Rows are points. To make a cloud, some directions were put in groups of two or more. Within a group, all points are equally far from the middle, so they leave a hole (a ring in 2 directions, a hollow ball in 3). The other directions are filled evenly. Then the cloud was stretched, turned, moved and blurred a little. How many holes are there, and how many directions does each take, smallest first?
(in the rows, 128 means zero)

Cloud (14 x 2):
[[ 90 110]
 [ 84 130]
 [122  98]
 [142 172]
 [ 96 105]
 [143 171]
 [126 175]
 [127 100]
 [ 86 144]
 [ 85 144]
 [154 164]
 [161 152]
 [ 99 164]
 [138 172]]
Holes: 1 (2)

Cloud, 20 rows:
[[168 173 130]
 [117  88 122]
 [131 149 145]
 [ 92 172 186]
 [116  99 135]
 [110 170 166]
 [119 110 120]
 [133 158 163]
 [155 136 205]
 [136 158 186]
 [119 201 152]
 [174 151 171]
 [126 106 101]
 [151 122 140]
 [130  92 136]
 [128 183 116]
 [127 119 143]
 [138 149  97]
 [115 121 144]
 [179 164 122]]
Holes: 0

Cloud:
[[145 131  96 116]
 [ 86 112 167 169]
 [142 131 173 158]
 [130  83 135 151]
 [ 98 127 153  83]
 [ 75 168 128 187]
 [137 113  93 150]
 [131 130 124 194]
 [135 101 151  81]
 [130 155 101 110]
 [ 71 170 139 174]
 [ 77 145 171 151]
 [105 102 142  85]
 [144  86 129 112]
 [ 85 143 177 139]
 [137 136  92 118]
 [ 70 151 163 157]
 [147 147 106 108]
 [146 108 100 138]
 [142 102 107 156]
 [144 128  94 121]
 [165 141 133 101]
 [ 64 123  97 165]
 [115 112 156  79]
 [ 78  92 140 157]
 [ 82  87 133 139]]
Holes: 2 (2, 2)

Cloud, 54 rows:
[[135 139 137  95 130  98]
 [106 105 169 155 146 131]
 [ 90 122 115 162 132 182]
 [100 176 116 115 118 132]
 [ 48  95 131 135 133 156]
 [ 98  87  91 139 135 144]
 [117 106 170 147 145 127]
 [158 151  89 173 166 135]
 [ 91 132  79 153 132 109]
 [106 125  93 147 100 177]
 [110 150 126 169  99 121]
 [126 150 123 173 137 171]
 [169 143 105 114 108  98]
 [ 66  84 182 138 125 147]
 [103 140 173 129 184 160]
 [ 88 106  81 126 140 112]
 [133 162 125 154 112 134]
 [ 57  99 124 103 138 134]
 [102  98 111 100  73 116]
 [122  79 111 110  79 124]
 [ 42 112 118 114 145 148]
 [131 129 113 103  94  92]
 [131 147 187 100 139 159]
 [118 125 138 161 167 159]
 [105 186 102 111 137 142]
 [113 115 182 130 150 139]
 [126 155  95  93 124 192]
 [ 97 153 128  70 120 185]
 [118 147 182 111 118 171]
 [124 121  99 140 153  92]
 [101 142 121 165 153 118]
 [165 154 138 103 133 116]
 [ 76 109 137 143 132  84]
 [ 70 146 135 140 143 202]
 [ 66 147 101 148 119 119]
 [111 141 128 153 167 120]
 [127 136 179 127 106 141]
 [160 159 110 158 132 177]
 [ 79 140 153 167 114 181]
 [121 139 136 158 172 137]
 [111 144 144  89 117 190]
 [ 48  80 117 131 116 120]
 [ 56 141 108 112 161 129]
 [ 59 116 136  76 150 139]
 [ 52  87 116 147 121 147]
 [131 175 130 153 144 169]
 [104 184 105 110 131 140]
 [113 111 102 120 167 169]
 [103 163 147 149 184 163]
 [126 110 112  77 140 150]
 [105  71 115 177 118 139]
 [ 86 184 111 126 164 144]
 [ 93 117 153 120 136  88]
 [ 80  83 153 102  92 137]]
Holes: 2 (2, 2)

Cloud (77 x 8):
[[158 115 101 151 159 112 107 164]
 [132 170 100 134 156 116  77  98]
 [119 188 146 178 124 174 117  60]
 [140 160 162 159 189  77 120 122]
 [100 126 194 174 170 145 112 119]
 [113 138  94 168 137  80  79 121]
 [162 111  93 136 139 144 124 111]
 [104 154 133 107 171 138 103  76]
 [118 182 123 153  95 198 106  46]
 [130 162 104 162 101 128  73 102]
 [166 164 184 136 125 156 163 120]
 [119 186 153 158 128 158 117  38]
 [140 102 143  87 187 146 133  63]
 [144 146 101 102 176 103 133 164]
 [122 152 120 104  77 154  82 119]
 [134 135  82 146 171 111 118 108]
 [ 99 149  52  95  81 163  87 120]
 [143  99 169 170 166 138 141  97]
 [ 79 174 161 104 167 122 131 141]
 [100  62 169 134 126 113 146  63]
 [117 139 109 120 130  80 153 129]
 [114 108 152 117 166 139  99 119]
 [105 124  96 131 120 145  77 118]
 [149 105  87 147 176 118  84 162]
 [ 90 104 142 101 115 156 138  90]
 [156 132 159 138  97 120 132  83]
 [ 99 176 152 157 146 128 150 114]
 [128 113 140 120 100 171  94  96]
 [120  88 134 101 187 108  84 109]
 [123 180  94 112  83 142 153 120]
 [118 164 172 114  85 138 125 108]
 [148 192 121 128  98 148 125 105]
 [119 108 116 160 185 100 108 165]
 [112 112 187 151 122 174 174 109]
 [109 138 139 153 154  57 131 130]
 [127 102 126  92 125  73 154 180]
 [117  66 122 149 165 105  93 153]
 [157 136 137 148 123 152 143 144]
 [166 110 120  71 135 124 138 103]
 [144 142 147 115  77 181  95  60]
 [121 134 131  63 132 165 107  88]
 [121 145 175 151 137 105 184 109]
 [169 129 148  93 139 143 150 116]
 [151 154  90 126  72 141 143 117]
 [137 170 164  77 137 136  99 102]
 [108 138  47 138 103 153 118 119]
 [ 98 126 140  88 130 103  95 135]
 [ 99 137 145 123  66 105 158 102]
 [154 111 147 116 106 127 152 108]
 [136 160  53  99 112 132 134 141]
 [103 159 139 185 114 112 131 156]
 [142 102 114 179 153 115 107 165]
 [123 143 118 128 112 147  75  72]
 [127 169 171 123  95 139 144  50]
 [170  81 142 162 145  90 108 125]
 [102 125 134 141 180 131 104  86]
 [121 127 138 175 163 142  71 106]
 [ 89  92 122 138 154 123 158 110]
 [ 95 179 160  88 144 152 119 113]
 [139  99 221 123 165  95 152  72]
 [187 111 144 121 149  94  83 103]
 [119 104 126 140 150 101 172 113]
 [106 149 133 194 128 103  93 112]
 [154 102 139 154 162 165  97  68]
 [143 126 130 138 168  84 146 120]
 [ 91  89 119  88  83 133 128  91]
 [142  86 158 135 128 149 134  82]
 [135 110 154 103 132  69 140 178]
 [145 104 192 135 139 108 153 154]
 [168 124 135 163 149  98 118 135]
 [127  99 130  62  87 133 150 111]
 [107  99 125 190 152 132  94 107]
 [140 140 160 112 108 113 124  81]
 [ 73 130 123 142 121 144 127 107]
 [ 95 137 122 160 152 123 132 146]
 [118 141  84 124 153 139 132 121]
 [ 81 111 103 149 147 105  94 109]]
Holes: 1 (3)
